Every row gives one point. The ring and each string are closed loops that go straight from each point to the next, and from the last back to the first. Before rounding, they use only three directions, however many columns there are. Count how often each string passes through the ring. Passing back the other way cancels.

Ring (8 x 3)
[[ 0.32  0.02 -0.16]
 [ 0.06  0.31 -0.17]
 [-0.20  0.33 -0.07]
 [-0.43  0.15  0.09]
 [-0.47 -0.17  0.22]
 [-0.28 -0.47  0.24]
 [ 0.05 -0.55  0.12]
 [ 0.32 -0.30 -0.06]]
String (16 x 3)
[[-0.12 -0.79  0.21]
 [-0.12 -0.73  0.47]
 [-0.27 -0.84  0.21]
 [-0.26 -0.52 -0.09]
 [-0.16 -0.26 -0.07]
 [-0.14 -0.28  0.15]
 [-0.16 -0.42  0.44]
 [-0.21 -0.62  0.47]
 [-0.22 -0.72  0.28]
 [-0.21 -0.79  0.11]
 [-0.08 -0.77  0.34]
 [ 0.00 -0.51  0.38]
 [ 0.01 -0.38  0.31]
 [-0.07 -0.33  0.01]
 [-0.11 -0.38 -0.14]
 [-0.11 -0.83  0.01]]
Times through: 0
String (8 x 3)
[[-0.23 -0.73  0.38]
 [ 0.16 -0.40  0.34]
 [ 0.06 -0.14  0.06]
 [ 0.10 -0.03 -0.28]
 [-0.01  0.28 -0.41]
 [-0.42  0.58 -0.15]
 [-0.42  0.14  0.46]
 [-0.47 -0.28  0.54]]
Times through: 1

Ring (6 x 6)
[[ 0.74  0.12 -0.59  0.12  0.34  0.13]
 [ 0.31  0.90 -0.44  0.10  0.42  0.04]
 [-0.45  0.90 -0.06  0.13  0.29 -0.11]
 [-0.81  0.13  0.09  0.16  0.07 -0.20]
 [-0.20 -0.63 -0.01  0.18  0.03 -0.06]
 [ 0.46 -0.51 -0.29  0.16  0.17  0.08]]
String (21 x 6)
[[-0.27 -0.11  0.09  0.17  0.13 -0.05]
 [-0.21 -0.34  0.31  0.20  0.10  0.00]
 [-0.06 -0.79  0.24  0.21  0.04  0.02]
 [ 0.19 -0.99 -0.14  0.19  0.03  0.02]
 [ 0.53 -0.74 -0.06  0.19  0.15  0.14]
 [ 0.57 -0.23  0.00  0.18  0.26  0.18]
 [ 0.30  0.12 -0.05  0.16  0.28  0.09]
 [ 0.22  0.05 -0.41  0.13  0.24  0.01]
 [ 0.22  0.08 -0.56  0.12  0.24 -0.02]
 [ 0.25  0.32 -0.21  0.14  0.30  0.06]
 [ 0.60  0.77 -0.29  0.12  0.46  0.15]
 [ 0.62  1.28 -0.30  0.10  0.56  0.17]
 [ 0.23  1.26 -0.50  0.08  0.48  0.02]
 [-0.12  0.97 -0.49  0.09  0.35 -0.09]
 [-0.21  0.37 -0.47  0.11  0.21 -0.12]
 [-0.17  0.40 -0.13  0.14  0.24 -0.05]
 [-0.30  0.61  0.24  0.16  0.27 -0.02]
 [-0.77  0.60  0.33  0.17  0.18 -0.14]
 [-0.39  0.31  0.22  0.17  0.19 -0.05]
 [-0.18  0.10 -0.18  0.14  0.18 -0.07]
 [-0.44 -0.16 -0.19  0.15  0.07 -0.15]]
Times through: 1

Ring (7 x 9)
[[ 0.69  0.29  0.25  0.41 -0.23  0.07 -0.03  0.14 -0.03]
 [ 0.42  0.52  0.33  0.39  0.00  0.05 -0.03  0.25 -0.26]
 [-0.09  0.49  0.08  0.24  0.18 -0.01 -0.05  0.30 -0.46]
 [-0.45  0.04 -0.44  0.05  0.07 -0.08 -0.05  0.17 -0.36]
 [-0.47 -0.38 -0.52 -0.06 -0.29 -0.03  0.20 -0.07  0.12]
 [ 0.05 -0.46 -0.20  0.05 -0.62  0.07  0.36 -0.21  0.53]
 [ 0.62 -0.16  0.01  0.28 -0.54  0.08  0.13 -0.07  0.34]]
String (19 x 9)
[[-0.64 -0.62 -1.03 -0.16 -0.25 -0.13 -0.01 -0.06 -0.05]
 [-0.28 -0.36 -0.80  0.00 -0.17 -0.12 -0.14  0.05 -0.18]
 [-0.24 -0.37 -0.91  0.01 -0.14 -0.15 -0.24  0.08 -0.27]
 [-0.05 -0.16 -0.46  0.10 -0.19 -0.06 -0.06  0.07 -0.12]
 [-0.27 -0.07 -0.10  0.06 -0.23  0.04  0.28  0.00  0.12]
 [-0.66 -0.23 -0.11 -0.09 -0.32  0.06  0.54 -0.12  0.33]
 [-0.57 -0.38 -0.24 -0.10 -0.41  0.05  0.49 -0.16  0.39]
 [-0.50 -0.34 -0.02 -0.07 -0.48  0.11  0.63 -0.21  0.55]
 [-0.49 -0.65 -0.12 -0.15 -0.74  0.13  0.77 -0.37  0.87]
 [-0.18 -0.59 -0.14 -0.05 -0.74  0.12  0.60 -0.32  0.78]
 [-0.07 -0.34  0.05  0.04 -0.60  0.13  0.55 -0.22  0.63]
 [-0.03 -0.21  0.10  0.08 -0.51  0.12  0.49 -0.16  0.51]
 [-0.01 -0.41  0.14  0.04 -0.72  0.16  0.66 -0.29  0.81]
 [ 0.14 -0.67 -0.22  0.02 -0.82  0.10  0.47 -0.33  0.80]
 [ 0.23 -0.67 -0.61  0.06 -0.65 -0.01  0.08 -0.20  0.42]
 [ 0.17 -0.33 -0.51  0.12 -0.37 -0.04 -0.05 -0.02  0.07]
 [-0.09 -0.18 -0.17  0.08 -0.34  0.03  0.24 -0.05  0.20]
 [-0.49 -0.34 -0.14 -0.07 -0.44  0.07  0.52 -0.17  0.44]
 [-0.73 -0.57 -0.58 -0.18 -0.40 -0.01  0.39 -0.18  0.32]]
Times through: 2

Ring (8 x 12)
[[ 0.56  0.09 -0.33 -0.33 -0.42  0.32 -0.01 -0.18 -0.28 -0.05 -0.20  0.18]
 [ 0.16  0.46 -0.31  0.01 -0.43  0.46  0.14  0.05 -0.12 -0.27 -0.29  0.14]
 [-0.30  0.31  0.00  0.23 -0.42  0.30  0.29  0.34  0.09 -0.52 -0.22  0.09]
 [-0.40 -0.16  0.35  0.14 -0.39  0.00  0.31  0.40  0.13 -0.61 -0.09  0.08]
 [-0.21 -0.66  0.52 -0.13 -0.38 -0.25  0.23  0.30  0.07 -0.51  0.04  0.10]
 [ 0.08 -0.91  0.40 -0.37 -0.38 -0.31  0.12  0.17 -0.02 -0.31  0.11  0.14]
 [ 0.48 -0.78  0.04 -0.54 -0.41 -0.14  0.00 -0.04 -0.17 -0.05  0.07  0.18]
 [ 0.64 -0.32 -0.22 -0.50 -0.42  0.12 -0.05 -0.18 -0.28  0.01 -0.08  0.20]]
String (25 x 12)
[[-0.04 -0.35  0.20 -0.13 -0.40 -0.03  0.18  0.20  0.00 -0.38 -0.05  0.12]
 [-0.19 -0.39 -0.13  0.00 -0.47  0.06  0.27  0.51  0.21 -0.27  0.07  0.11]
 [-0.54 -0.54  0.37  0.13 -0.42 -0.16  0.37  0.62  0.29 -0.57  0.07  0.07]
 [-0.56 -0.37  0.83  0.13 -0.33 -0.24  0.33  0.36  0.12 -0.83 -0.09  0.06]
 [-0.34 -0.14  0.81  0.05 -0.31 -0.13  0.25  0.12 -0.05 -0.81 -0.21  0.08]
 [-0.10 -0.09  0.39 -0.04 -0.36  0.02  0.19  0.10 -0.07 -0.55 -0.18  0.11]
 [-0.08 -0.12  0.05 -0.02 -0.42  0.11  0.21  0.25  0.03 -0.38 -0.10  0.12]
 [-0.35  0.06 -0.18  0.22 -0.47  0.25  0.33  0.54  0.22 -0.39 -0.08  0.09]
 [-0.54  0.38 -0.33  0.44 -0.49  0.42  0.42  0.69  0.32 -0.45 -0.14  0.06]
 [-0.43  0.77 -0.05  0.44 -0.42  0.50  0.34  0.35  0.09 -0.64 -0.37  0.07]
 [-0.13  0.74  0.23  0.21 -0.35  0.40  0.21 -0.03 -0.17 -0.67 -0.46  0.10]
 [-0.07  0.59  0.13  0.14 -0.37  0.37  0.19  0.00 -0.15 -0.57 -0.39  0.11]
 [-0.23  0.79 -0.11  0.32 -0.41  0.52  0.27  0.20 -0.02 -0.55 -0.40  0.09]
 [-0.32  0.60 -0.33  0.35 -0.47  0.51  0.33  0.44  0.15 -0.44 -0.26  0.09]
 [-0.35  0.26 -0.48  0.31 -0.51  0.42  0.35  0.64  0.28 -0.30 -0.09  0.09]
 [-0.10 -0.10 -0.22  0.03 -0.46  0.20  0.24  0.39  0.12 -0.26 -0.05  0.12]
 [ 0.02  0.06  0.30 -0.07 -0.36  0.11  0.15  0.00 -0.15 -0.51 -0.23  0.12]
 [-0.38  0.36  0.59  0.23 -0.33  0.13  0.28  0.11 -0.06 -0.83 -0.35  0.07]
 [-0.47  0.16  0.62  0.23 -0.34  0.04  0.31  0.24  0.03 -0.83 -0.26  0.07]
 [-0.19 -0.08  0.65 -0.01 -0.32 -0.06  0.20  0.05 -0.10 -0.70 -0.22  0.10]
 [-0.02 -0.23  0.15 -0.10 -0.40  0.04  0.18  0.19 -0.02 -0.38 -0.08  0.12]
 [-0.03 -0.27  0.18 -0.11 -0.40  0.01  0.18  0.19 -0.02 -0.39 -0.07  0.12]
 [-0.12 -0.41  0.83 -0.16 -0.30 -0.24  0.17 -0.01 -0.13 -0.69 -0.14  0.11]
 [-0.28 -0.61  1.03 -0.13 -0.29 -0.39  0.21  0.09 -0.07 -0.79 -0.08  0.09]
 [-0.02 -0.42  0.71 -0.21 -0.32 -0.21  0.14 -0.03 -0.15 -0.60 -0.13  0.12]]
Times through: 1
String (29 x 12)
[[ 0.38 -0.09 -0.53 -0.24 -0.48  0.31  0.08  0.13 -0.07  0.03 -0.06  0.17]
 [ 0.90 -0.02 -0.54 -0.55 -0.44  0.35 -0.13 -0.33 -0.39  0.18 -0.17  0.22]
 [ 0.90 -0.17 -0.26 -0.63 -0.40  0.20 -0.15 -0.43 -0.45  0.08 -0.17  0.22]
 [ 0.82 -0.27  0.11 -0.64 -0.35  0.05 -0.15 -0.52 -0.50 -0.10 -0.20  0.21]
 [ 1.02 -0.48  0.15 -0.83 -0.33 -0.05 -0.23 -0.64 -0.59 -0.01 -0.15  0.24]
 [ 0.92 -0.76 -0.06 -0.81 -0.39 -0.09 -0.17 -0.38 -0.41  0.13  0.02  0.23]
 [ 0.56 -0.89 -0.37 -0.58 -0.47 -0.06  0.00  0.12 -0.07  0.19  0.19  0.20]
 [ 0.63 -0.98  0.02 -0.69 -0.41 -0.21 -0.06 -0.10 -0.22  0.05  0.13  0.20]
 [ 0.70 -1.08  0.38 -0.80 -0.35 -0.36 -0.11 -0.31 -0.35 -0.08  0.09  0.21]
 [ 0.49 -0.77  0.44 -0.60 -0.34 -0.26 -0.04 -0.25 -0.31 -0.24 -0.02  0.18]
 [ 0.22 -0.40  0.19 -0.30 -0.38 -0.04  0.08  0.00 -0.14 -0.29 -0.07  0.15]
 [ 0.14 -0.71 -0.09 -0.29 -0.45 -0.07  0.14  0.30  0.06 -0.11  0.13  0.15]
 [ 0.15 -0.95 -0.16 -0.35 -0.48 -0.15  0.15  0.40  0.13 -0.02  0.24  0.15]
 [ 0.40 -1.32  0.17 -0.64 -0.42 -0.40  0.02  0.12 -0.05 -0.01  0.27  0.18]
 [ 0.54 -1.08  0.43 -0.70 -0.35 -0.38 -0.06 -0.19 -0.27 -0.15  0.10  0.19]
 [ 0.51 -0.78  0.39 -0.60 -0.35 -0.25 -0.04 -0.23 -0.30 -0.21  0.00  0.18]
 [ 0.29 -0.48  0.10 -0.36 -0.40 -0.04  0.06  0.01 -0.14 -0.21 -0.03  0.16]
 [ 0.48 -0.56  0.19 -0.51 -0.37 -0.10 -0.02 -0.17 -0.26 -0.17 -0.04  0.18]
 [ 0.91 -0.74  0.23 -0.83 -0.34 -0.18 -0.19 -0.51 -0.50 -0.02 -0.05  0.23]
 [ 1.01 -0.62  0.06 -0.84 -0.36 -0.08 -0.21 -0.55 -0.53  0.06 -0.08  0.24]
 [ 0.78 -0.30  0.23 -0.64 -0.33  0.00 -0.14 -0.52 -0.51 -0.16 -0.20  0.21]
 [ 0.39 -0.23 -0.04 -0.34 -0.40  0.10  0.03 -0.08 -0.20 -0.17 -0.11  0.17]
 [ 0.29 -0.21 -0.25 -0.25 -0.44  0.17  0.09  0.10 -0.08 -0.11 -0.06  0.16]
 [ 0.34 -0.15 -0.69 -0.21 -0.51  0.34  0.11  0.26  0.02  0.10  0.00  0.17]
 [ 0.79  0.14 -0.50 -0.45 -0.43  0.40 -0.09 -0.30 -0.37  0.09 -0.22  0.21]
 [ 1.00  0.32 -0.17 -0.58 -0.35  0.37 -0.20 -0.70 -0.64 -0.04 -0.39  0.23]
 [ 0.78  0.21 -0.05 -0.48 -0.35  0.28 -0.12 -0.53 -0.52 -0.14 -0.34  0.20]
 [ 0.40 -0.05  0.09 -0.32 -0.37  0.14  0.02 -0.20 -0.29 -0.27 -0.21  0.17]
 [ 0.12 -0.19 -0.35 -0.12 -0.47  0.21  0.16  0.29  0.05 -0.11 -0.02  0.14]]
Times through: 3
